Rows are points. Any point is a mix of the corners, with weights that add up to 1. It lies inside the corners' shape when no weight is negative. Say inside or outside, and name the corners with a negative weight.

Corners:
(1): [ 3.8 -0.9 -7.6]
(2): [0.9 2.0 5.2]
(3): [-1.3  1.8 -5.7]
(4): [-0.5 -3.5  2.2]
Points:
[ 1.2 -1.3 -3.2] => inside
[ 0.8 -1.1  3.1] => outside (3)
[ 0.9  0.2 -7.2] => outside (2)
[ 1.5  0.2 -6.1] => inside
[ 2.2 -1.8 -6.5] => outside (2)
[-0.1 -2.6  0.9] => inside
[-0.3  0.6 -0.8] => inside

Corners:
(1): [ 0.6 -2.2  1.8  4.9  0.6 -8.3 -0.3 -5.1  0.5]
(2): [-0.9 -2.1 -4.5  2.7 -1.7  4.1 -2.5  0.0  6.4]
(3): [-0.4  1.0 -2.9  0.0 -0.7 -2.3  0.4  0.0 -4.6]
(4): [ 1.9  0.7 15.3  0.1 -4.7  2.7  5.8 -3.9 -5.3]
(5): [ 4.6  0.5  1.7 -1.0  2.1 -2.0 -4.0 -0.9 -3.9]
(6): [-3.2 -1.0 -1.8 -0.3  1.6  0.3 -1.1 -3.4 -2.9]
(7): [ 7.4 -3.3 -1.0 -1.3 -1.0  2.3 -0.8 -4.4 -3.4]
(8): [-3.5 -3.4 -0.5 -2.5 -9.1 -7.1  2.9 -6.5  5.5]
(9): [-3.4 -0.1  5.3 -3.6  3.6 -1.1  2.9  3.6 -1.7]
(10): [ 4.9  9.1 -1.4 -1.0  2.9  3.9  3.4  8.0  1.0]
Points:
[ 1.2  0.4 -0.1 -1.1  2.3 -3.2 -0.6 -0.7 -0.8] => outside (2, 3, 4)
[ 0.9 -0.3  1.6  0.0 -1.4 -1.3  1.0 -1.3 -1.0] => outside (6)
[ 0.7 -1.9 -1.3  1.4  2.3 -2.8 -2.6 -2.1 -2.5] => outside (4, 8, 10)
[ 2.1  2.2  0.0 -1.1  0.3  3.3  0.8  1.5  0.5] => outside (1, 3)
[ 1.3  0.1  5.1  0.1 -2.1 -0.2  2.3 -2.4 -3.1] => inside
[-0.6  0.3  3.5 -2.0  1.5 -0.3  2.0  1.3 -1.6] => inside
[ 0.2  0.4 -1.7  0.0 -0.7 -1.4  0.3 -0.4 -2.9] => inside
